Rows are points. Examples show where two turns around zero, p and q, send a point. Where does a point land after both, in the order given? Backwards means that the second turn is done in reverse. Each puzzle has new turns, and all numbers are rounded.

Turn p:
[-22 -14 -11] -> [-14  -7 -24]
[ 40 -12  24] -> [ 20 -25  36]
[ 6 10  6] -> [ 3  7 11]
[ 1 20 28] -> [-12  14  29]
[-25  -3 -47] -> [  3  11 -52]
Turn q:
[-39 -25 -17] -> [-29 -37 -14]
[38  9  2] -> [32 23 -2]
[ 10  18 -17] -> [  0  21 -16]
[-10  -1  32] -> [-3 -7 33]
Where do these land?
q, then p: [ -4 -41  -2] -> [  9 -39 -10]
p, then q: [28 15 28] -> [15  4 39]
q, then p: [ 13   7 -16] -> [15 14 -7]
p, then q: [-37  19 -10] -> [-36  18 -14]

Turn p:
[-1 18  8] -> [-1 16 12]
[45  0 -6] -> [ 35 -19  22]
[  7 -47  18] -> [-20 -47   1]
[-39  18 -16] -> [-11  34 -28]
[-12  10  -4] -> [-3 14 -6]
Turn q:
[-1 -4 28] -> [  1 -22  18]
[-23 -17  14] -> [-19 -25  -3]
[ 16  23 -31] -> [11 40 -6]
[  9  35 -28] -> [ 2 45  4]
[ -1 -36  17] -> [  6 -38 -12]
Where do these land?
p, then q: [ -7 -19   8] -> [-13  -9 -15]
p, then q: [ 2 -2 18] -> [-10 -14   6]
q, then p: [  7  15 -35] -> [22 32  3]
p, then q: [15 30  4] -> [13  2 31]
p, then q: [-12  36  -7] -> [ 0 28 27]
q, then p: [ -5 -61  12] -> [ 12 -47 -39]

Turn p:
[-12  29  34  45] -> [-36   4  32  43]
[-19  -3 -21 -19] -> [ -8  -7 -25 -21]
[ 16  19 -26  13] -> [ 11 -12 -21  28]
[ 11 -30  11   1] -> [ 18  -5  23 -16]
[  4 -14   3 -40] -> [ 14  20 -10 -33]
Turn q:
[ 38 -31 -12  29] -> [  2 -10 -43  38]
[-34  -7 -19 -14] -> [ -3 -31  17 -22]
[-4  0 26 -6] -> [ 9 13 20  9]
[-28  11  23  12] -> [-20   8  33   5]
[ 27  27 -18 -21] -> [ 11  21 -27 -31]
Where do these land?
p, then q: [-24  31   8  21] -> [-35 -17  23   4]
p, then q: [-14 -33  36  19] -> [23 18 43 17]
p, then q backwards: [-25 -28  -6  -7] -> [-22  11 -27 -12]
p, then q: [ 33  13 -19 -32] -> [ -4  12 -46 -19]
p, then q: [ 18   0  -6 -29] -> [  6  13 -24 -20]
p, then q backwards: [ 12  16 -13  28] -> [  5 -31   7  17]

Turn p:
[ -9  12  14 -29 -25  23] -> [  5  29   3 -25  -6  30]
[ -1 -20 -25 -16   5 -34] -> [-13 -23  -8 -23 -15 -31]
[37 44 12 23 21 36] -> [56 11 -6 38 27 17]
[ -3   0 -15  15 -11 -41] -> [-13   3   7   4 -13 -43]
[-4 17 -9 29 27 26] -> [  7   0 -27  38  19  10]
[  7 -25 -12   7 -17 -11] -> [-10 -13  12   3 -28  -8]
[-27 -27  36 -29   0   1] -> [-32  -5  20 -35  17  25]
Turn q:
[16 29 12  7 50 26] -> [11 23 38 -4  4 49]
[-15  -7 -43   0  53 -29] -> [-50 -10  -1 -10  46  31]
[ 20 -21   6   1 -13 -17] -> [  3 -18   5  22   5 -22]
[-11   1  -6 -33 -17  47] -> [ 30 -18 -13 -40 -26   9]
[  2   2  29   9 -19 -35] -> [ -6  19   9  20   2 -41]
[ 19 -11  23  29 -18   7] -> [ 12   2   6  37 -24  -8]
[ -4  31 -21  -5 -21   3] -> [ 19  17 -31 -12  11   1]
[-26 -23   0  -8 -14  -2] -> [-18 -15 -12 -13 -17 -18]
Where do these land?
p, then q: [-20  24  -6  -2 -20 -31] -> [ -4  31  -6 -14  28 -19]
q, then p: [  1 -14 -21  32  16  68] -> [  6   9  -2  23 -48  60]
q, then p: [ 20 -16 -24 -16  -1   7] -> [ -3 -37   0   2  -7  11]
p, then q backwards: [ 18  37  29 -13 -30 -31] -> [  7  40  46 -27   1 -10]
p, then q: [11  9 -9 -9 29 16] -> [  3 -26   0   9  14  23]
p, then q: [ -8  -8  -4 -12  16  46] -> [ 13 -23 -15  -9 -16  37]
q, then p: [  1 -13   4  12  -2 -33] -> [-24   1  -1  13  15 -21]
q, then p backwards: [ -7  27  28   5  -7 -43] -> [-20  36  12  18 -15 -33]
q, then p: [-16 -46   3   2  -2   1] -> [-42  -1  13  -6 -20   2]

Turn p:
[-25  24  16 -13  -1  -9] -> [ -5  25  24 -17  11   8]
[ -4 -24  48 -10 -28  41] -> [ -7 -30  28  11 -14  58]
[-11   8  22 -11 -45  39] -> [-11  -4  17 -16 -34  50]
[  4 -18 -23  43   3 -25] -> [-21 -10 -10  20  -8 -47]
[20  3 -4  0 36 -4] -> [ 24   8 -15  20  19 -11]
[-14   0 -20  -6  12   7] -> [-11   9 -21  -7  12   2]
[ 24  34 -11 -11  31 -12] -> [ 39  31 -14   0  11 -16]
[  6 -27 -28   7  -8 -37] -> [ -9 -28  -9 -12   4 -44]
Turn q:
[ -5   6  -3 -24  61 -45] -> [-12  18  32  44  55  -1]
[16 24 -2 13  6 -1] -> [13 29  0  1 -4  6]
[-17   4  23 -39   4 -21] -> [-34  -6  32  -8  22   3]
[  3  27 -39   3  18 -29] -> [ -5  42 -18  20  27 -15]
[ -1 -22  -3  11 -28  11] -> [  2 -21 -14  -9 -25 -13]
[  4 -16  18  24 -25  12] -> [  6 -15  -1  -5 -41   0]
[-26  -1   6  22  -7  42] -> [  4 -21 -28  -6 -20  36]
[ 26 -22   0 -10 -29  31] -> [ 26 -25  -3 -36 -14 -17]
Where do these land?
q, then p backwards: [-20 -10   9 -26   9   4] -> [-17 -28  11 -12  -1  -3]
p, then q backwards: [14 71 13 47 10 25] -> [ 29  41   8  66   6 -35]
q, then p: [ 30 -25   9  -2  14  26] -> [ 32 -34   1  17  -5   0]
q, then p: [-11 -23  18  -5  -9 -18] -> [-23 -16  24   3   7  -1]
q, then p backwards: [-14 -16 -16   6   7  -8] -> [  5 -19  -7  15  14   3]
p, then q backwards: [  4  21   7  -6  18 -22] -> [30  9 -9 -9 11 -9]
q, then p: [ -2 -18 -39 -15 -50  -8] -> [-10 -11  -4 -46  28 -39]

Turn p:
[ 48  30 -18  25   7  -5 -28 -11] -> [-15  30   0   4  18 -18 -58   9]
[-25  -8  19 -40  20  13 -26  17] -> [ -9 -42  23 -24  -7   4  18  29]
[ 27 -14 -33  18  -9 -23 -13 -25] -> [ -5  11 -45   0   1  -9 -37 -10]
[ 35   7   0   9   8  -7  25 -27] -> [  5  27 -11  -8  36  -4 -10 -22]
[-40  24  11  -6 -16   0  -2 -22] -> [-18 -28  20  22  -5  -8  11 -30]
[-22 -14  25 -14 -17  19  -4  17] -> [ 19 -22  23  -7 -25  11  17   0]
[ 39 -28 -30  33  43  26  20 -12] -> [ -5  44 -32 -13  31  52 -18  13]
[ 22  -1  11  34 -23 -28 -20 -12] -> [ 28   0 -14  22   3 -19 -41 -10]
[ -3  -4  -2 -30 -26   7   4  22] -> [  5   1   9 -21 -33 -13  18  -2]
[-35  -3  -5 -10  12  22  27  37] -> [ -8   7  15   5 -18  22  50  19]
[-45  10  21 -20   1 -24  18  16] -> [  3 -26  11  19  -1 -20  50   2]
Turn q:
[ -2   0   5 -20  -6  21 -22 -37] -> [-25  -6 -16   3   6  13 -36 -17]
[ -9   5 -10 -27  21  -6 -15  29] -> [  8  19  12 -23 -11  -6 -21  28]
[-51  36 -31  -3  39   4   2  28] -> [ -7  48 -23 -18  -4   0   9  63]
[ 52 -11   7  33 -34   0 -15 -16] -> [ 22 -52  -3  36  -7  -5  -1 -31]
[-13  17 -36 -15  20 -32  20   8] -> [-14  16   8 -11  13 -38  11  39]
[ -2 -18 -23   2   5  23  42  31] -> [ 30   6 -11 -39  26  -4  30   4]
[ 20  20  44  -1   9  19 -13 -23] -> [  5  18  -1  38   4  20 -28 -29]
[-20   5  -4  -8  33 -18  12   6] -> [-11  25  18  -5  12  -1   7  28]
[ 18 -37   9  32 -26  -9  -3 -15] -> [  1 -48  12  12  -3  13  20 -24]
[ 12 -40   2  25 -28 -17   1   4] -> [  6 -44  18  -4 -11   5  27 -16]
[ -4  23  36 -17 -32  13  -9 -14] -> [-14  19 -13  12 -25   1 -17 -43]
Where do these land?
q, then p: [  3 -44  23  25 -23 -29  18  39] -> [ 50  10   8 -30  16   4  23 -44]
q, then p backwards: [13 33 22 -3 15 16 -7  1] -> [ 17   3  -6  41 -12  -4   7   3]
p, then q backwards: [-34  25 -30 -17  41 -28  -4 -14] -> [-22   5 -34  15  -5 -23  15 -54]
q, then p: [-33  -2 -17   1   4 -43 -24  -7] -> [ 21 -18  12  22 -37  -2  33   9]
q, then p backwards: [ -6   2   0  20 -29 -18  44  27] -> [-16   2   8 -34 -18 -15  44  19]
p, then q: [ 16   1  -5  32  16  24 -18 -21] -> [  6   3 -22   7 -12  33 -29  16]
q, then p: [ 13 -24  36 -11 -15  30   7 -14] -> [-19 -17   3 -21  23  24 -24 -29]
q, then p: [ 37  23  -1 -35 -10 -13 -12   0] -> [  9 -26 -15  13   7 -33 -35   6]
q, then p: [-29 -44 -15   0  23  21 -14   4] -> [-10  -6  23 -41 -19  25  21  20]
p, then q backwards: [  5  11  -2 -36 -20  20 -26   2] -> [-10 -21  -3 -31 -21 -24 -15  13]
p, then q: [ 16  18 -11  23  -2  20  36 -16] -> [-13  26 -29  35  12   4  -9   4]

Turn p:
[ 19 -31 -27  -4 -29  -3  19  -3] -> [  4  27 -17   6 -25  30  25  10]
[  0  51  38  30 -19  21   1 -15] -> [-28  -1  41 -25  31 -35  26   3]
[ -9  -4 -34 -14  -1 -20 -12  37] -> [  1   9 -34 -12 -22   5 -36  12]
[-21 -14 -26  10  26 -28   8  27] -> [-14 -17 -22  14 -38   0 -32   0]
[ -2  16  39  37  -7  58  -5 -31] -> [  5   5  68   8  25 -33  31   8]
[  3 -11  35 -14  -9 -24  -4   7] -> [ -2 -29  -5 -13  19  28   3  11]
[-45   0 -21 -41  30  -7   6  -3] -> [ -8   6 -25  38  17   5 -48 -19]
[ 11  -9  -1   2  -4   5 -23 -10] -> [ 21   6  14 -11  -3   8   0  -5]
[ 34 -18 -32   3  -6  -7   4 -40] -> [ 16  25  -2   1 -25  22  30 -36]
[ 10  20  28 -10  20   6   6  31] -> [  5 -30 -18  -6  21 -29   1  15]
Turn q:
[  8  14  19  21  45  34  -4 -53] -> [-31 -50  39  18  21 -14 -33  -6]
[-32  35   9 -33   6  -7   9   3] -> [  8  13  16 -12  -1  45 -23  20]
[-18  35 -16 -12 -20   2  31   5] -> [  3  12  -4 -18  30  35   8  25]
[ 31   0  34  20  -5  26 -35 -10] -> [ -8 -18 -13  55   2 -20 -19 -14]
[ 20 -23 -18 -29  -2 -22  30  21] -> [ 25  28   6 -27   3   2  28 -31]
[-14 -34 -15 -17 -27 -28  -3  -9] -> [-11  43   6 -10 -23 -13  25   7]
[ -6  39 -23  -6   4 -21  33   6] -> [ 28   2  11 -30  29  20   6  25]
[ -3 -36 -39 -18 -14  -5 -18  31] -> [ -2  35 -35 -33 -21 -19   8 -16]
[-1 -7 41 40 18 26 -8 -3] -> [-16 -52  -3  33 -15   0  -3  -8]
[  7 -15  22  30  -7  24 -22  -3] -> [-20 -23 -19  33 -10 -15   0  -7]
[  7  -9 -13   4   1 -30 -13  12] -> [ 23  10  -4  -9 -16 -22   5   5]
Where do these land?
p, then q backwards: [ 14  11   4 -16  32  19  -9   7] -> [ 37   9 -10  14   9  -7 -10  11]
q, then p: [ -7   1  35  20 -10 -46  10  32] -> [  2  13 -12 -10 -19  -4  56  33]
p, then q: [  2 -17 -31 -30  32   9  -2  -8] -> [  1  -8  -5  11  29 -45  -4  14]
q, then p: [-37  21  13  11 -43 -10  -2   9] -> [ -8  18 -13   1 -19 -37  -3  43]
p, then q: [ 35   7 -14 -20  39 -13   8 -36] -> [-22   2  41  -2  35 -36  14   4]
q, then p backwards: [ 34  -1 -16 -20   8   8  17   3] -> [ 10  24   4 -20   7   5 -17 -28]
p, then q: [-15   8   8  34   1  -5  19  17] -> [ -3   8  -8  -3 -33  15  22  15]
q, then p: [-22 -11  37  13 -20   1  14   5] -> [-17  16  16  20 -12  -9  19  31]
q, then p: [ -5 -18 -35   8 -38  37 -54 -29] -> [-48   6  -5 -13 -21  -3 -70 -16]

Turn p:
[ -5 -30  27 -20  21 -27  35  -6 -22] -> [  3 -26  38  19 -13 -36  22  10 -23]
[-31  31 -17  24  28 -25 -23  -8   8] -> [-24  45  23 -23  15 -12 -24 -14   7]
[ 31   9   8 -29 -43 -16 -20   8 -18] -> [ 30  -8 -22  22 -46   0 -20 -12  16]
[-10 -34 -40   6  10  22  -7  24  29] -> [-15  -7 -27 -35  23  -1   1  46   9]
[-32  45  32 -20  -7  -2   1 -30  18] -> [-30 -15  18   4   0   5 -13 -63   6]
[ 16 -27 -24 -26   6  11  34  12  16] -> [  8 -31 -11 -17   1 -12  38  25  17]
[ 11   9  28   4  -2  34 -29 -33 -25] -> [ 27  -5   2   3   4  36 -21 -28 -37]
[-17   3 -28  11 -25  29 -13  26  -5] -> [-17  16 -51 -13  -3  11  -3   9  -7]
[  8  -4  29  13 -29  -1   5  -4  20] -> [ -5 -15  -4  39  11  15  -7  -4  12]
[-10  19 -31  23  17 -11   2 -25   3] -> [  2  34   7 -19  30 -15   3 -16   7]
[ 39 -21  15  15  23 -13  14  36 -25] -> [ 21  13  24  20 -25   9  24  48  -8]
Turn q:
[-26 -30  32  -7   0  30   6 -35  15] -> [-33  12  18  23  -5  21  -3 -48 -10]
[-13  25  20 -13 -13  11 -25   8 -11] -> [  7   2  40  -6 -25  -8  -2   7  -4]
[-16 -37 -38   4  15 -22  -6   9  -1] -> [  1 -30 -29  14  28 -24  -9  -4 -23]
[-31  30  -2  28  28  11  -8 -19  20] -> [-21  35  -6 -13 -11  -4 -42   4 -25]
[-29  19   6 -32  28  34  22  29 -26] -> [-49  -2  32  12  -5  -5  20  44 -15]
[ 36 -18 -25  37 -15  25 -14  20 -10] -> [ 26 -27 -39 -16 -26  24  20   3 -20]
[  3 -32  11 -26 -33 -17 -26 -38 -12] -> [ 27  -8  27   4  17 -11  17 -57   2]
[  5  20  14   3 -31  -3  11  26   6] -> [ 14   3   3  12 -30  -2   4  17  29]
[ 14  27 -25  39   9 -25  24  17 -11] -> [ 22  21 -41  -4   7  -4  -3  45   1]
[ 26 -25 -19 -15  -1 -17  14 -35  32] -> [ -8  -2 -29 -15  31  -2   4 -41  29]
[ 32  22  27 -16  14 -26   1  18  -1] -> [ 15  -3  22 -14  18  17  -7  29  35]
Where do these land?
q, then p: [-37   1  -1   4 -32  21 -27   7 -15] -> [ 18  10 -11  52  -9 -14  -9 -11 -12]
p, then q: [ 27   7  24  12 -38 -22  30 -21  -9] -> [ 21  32 -46  -4   0  32 -12  -8  -2]
q, then p: [-33   2  22  -5   9 -31  14  14  -2] -> [-16  30  22  12   6  21 -21  18   2]
p, then q: [ 33 -30 -18 -21 -11 -30  -1 -38  -5] -> [ 34 -22 -20 -20  34  24  -9  -7  30]
q, then p backwards: [ -6 -16  38 -35  38   7 -30 -18   4] -> [-22  12  40   4  40   6 -14 -29  28]
q, then p: [ 20  -8  27  35 -12  30 -12   5  -5] -> [ 20 -12 -41   7   3  30  13 -11 -15]
p, then q: [ -2 -31 -15 -27 -17 -12   3  26 -13] -> [ 27 -28 -21  19   1 -25   7   4  14]
q, then p: [ 15  24 -32   1 -13   7 -24  20  -3] -> [ 14 -20 -16   9 -31 -24   3  13  20]
p, then q backwards: [ -6  -2 -19 -28  38  39  33  28  36] -> [ 54   8 -20 -42  17  39   8  15  -8]
p, then q: [-32  35 -28  34 -10 -31   4  -9   2] -> [ -3  45   7 -21  10 -33 -39  12   2]
q, then p: [ 33   7 -16   9  20  -1  16 -34 -21] -> [  2  -1  11 -40 -16   1  38 -18   2]
q, then p: [-12  11  18  19  29  21  -4  19  30] -> [-20   0 -33 -11 -10  15 -35   2 -19]
